Each row of a before or after table is a point. The points were changed in one or more steps. Then noise was added and the rows were shuffled. The steps act on how far a point lies along the listed directions, d1 being the first. Write out the steps. A step turns or swaps two directions, mirrors them in a line or flattens them onto one, adds a multiple of one to another, or multiplies one. Angles are multiples of 10 degrees, from the lower direction toward the higher: turns from -170 to 170, lines from 10 to 170 but not 90. Use the fewest steps. Two steps may share a direction if one is a turn and the other turns, adds or multiplies; they go together, in the order done. Otherwise the lowest direction goes first.

Directions:
(1): 4.1  4.1
(2): -4.1  4.1
Before, 11 rows:
1.8  -7.0
-1.5  0.4
5.2  1.5
-0.1  -2.6
-1.9  -0.8
4.0  -3.7
4.4  1.6
0.2  -8.0
-0.7  -1.5
1.7  0.9
-3.6  -0.6
After, 11 rows:
-5.1  -0.7
-2.3  1.3
-2.5  -0.6
2.4  0.9
1.0  -11.7
6.2  1.8
0.8  -3.9
3.8  -10.5
-1.1  -1.7
7.4  1.3
6.5  -6.1
Steps: multiply d1 by 1.3; multiply d2 by 1.6

Directions:
(1): 4.5  4.2  3.5
(2): -4.8  5.1  0.1
(3): 2.5  2.5  -6.1
Before:
-3.5  -2.1  4.1
-6.5  -2.6  0.8
-2.0  -2.0  -6.2
-0.5  4.0  -2.0
-2.2  -1.5  0.3
0.1  -2.7  1.7
-6.0  -1.6  2.2
-3.4  3.2  2.2
4.5  3.7  4.0
-2.8  5.2  -2.8
0.1  -3.8  2.5
-3.1  -1.3  1.8
-4.8  6.0  -1.2
4.0  -0.3  3.9
After:
7.3  -2.0  0.1
5.0  -0.5  -0.2
-0.8  -1.7  -6.5
-0.1  6.9  3.8
0.3  2.2  1.8
0.0  8.0  1.7
-6.9  3.3  -0.3
1.0  3.2  0.6
4.0  -3.5  -4.2
-9.8  5.9  1.6
-11.0  9.9  0.4
-1.4  -1.8  6.6
2.8  4.8  -0.3
-5.3  7.5  -2.0
Steps: turn d1 and d3 by 140 degrees; multiply d2 by 2

Directions:
(1): 1.8  -6.0  -0.9  -5.1
(2): 1.8  1.8  7.2  -2.7
(3): 0.3  5.1  -3.3  -5.4
Before (14 x 4):
-0.2  4.4  3.4  2.1
-2.1  0.0  5.1  13.3
0.6  5.5  -0.1  1.3
-0.4  -2.8  -6.5  -4.4
-1.6  1.4  6.4  7.0
-5.4  2.1  5.4  9.8
-1.7  -1.9  3.8  6.5
-1.0  0.2  -3.5  0.4
-4.0  3.5  -3.8  -0.5
-1.2  0.7  -4.2  1.4
1.2  2.1  6.3  7.8
0.5  1.2  -5.0  0.5
-3.7  -0.8  3.0  8.3
0.6  2.7  -4.3  3.1
After, 14 rows:
-2.2  0.8  1.3  12.1
-0.6  -0.3  -5.2  0.8
-3.6  -0.5  0.4  7.7
-1.1  -0.4  -3.7  -0.3
0.0  6.2  -2.4  0.5
-2.6  2.8  4.1  7.5
-2.0  -2.2  2.3  6.6
-5.6  2.7  1.1  8.8
1.0  1.8  -6.3  1.3
0.2  -4.7  -3.4  -5.4
0.2  0.1  -5.6  -0.5
-0.6  5.2  1.2  2.4
0.2  4.1  3.6  7.6
-3.4  2.7  -4.8  -1.7
Steps: add -0.3 times d1 to d3; turn d1 and d2 by 20 degrees

Directions:
(1): 2.9  3.3  -7.0  4.4  -2.4  -2.6
(2): 4.4  -7.0  -1.0  -2.9  -2.2  -4.0
(3): -4.4  0.0  -5.5  -5.9  -2.9  2.4
(4): -3.4  -4.7  0.5  5.7  -4.9  3.0
Before:
-4.0  -2.1  5.3  -1.7  1.0  3.2
-4.9  -6.6  -0.1  0.0  -5.4  3.5
-4.8  1.3  -1.3  -2.0  0.2  2.4
4.0  -1.4  1.4  3.9  -0.3  -0.7
1.9  4.3  -0.4  -3.1  4.2  1.9
-1.3  -2.6  0.2  2.4  -1.9  2.8
-0.2  1.9  2.0  4.0  2.3  1.7
2.4  -2.9  -1.6  3.0  -2.4  -0.6
2.6  -5.3  -0.1  3.7  -4.3  -1.3
0.8  -3.5  -3.1  -1.4  -4.6  -1.2
After, 10 rows:
-4.0  0.4  0.6  0.6  -1.4  5.4
2.8  -2.3  -0.3  3.5  -0.4  -3.3
-4.8  -13.1  -1.8  10.5  -12.6  3.9
-2.1  -6.7  1.3  -1.4  -4.7  1.5
7.8  7.4  -1.0  -6.0  8.5  -3.1
-3.1  -5.9  -0.1  7.1  -5.7  4.3
0.3  -0.4  -5.2  5.9  -4.5  -0.8
-7.6  -6.8  1.2  3.5  -7.7  6.9
-1.0  2.1  0.3  4.7  1.1  2.3
-4.5  -4.9  1.4  1.5  -3.4  5.0
Steps: turn d1 and d2 by 160 degrees; turn d2 and d3 by -110 degrees; multiply d4 by 2.5
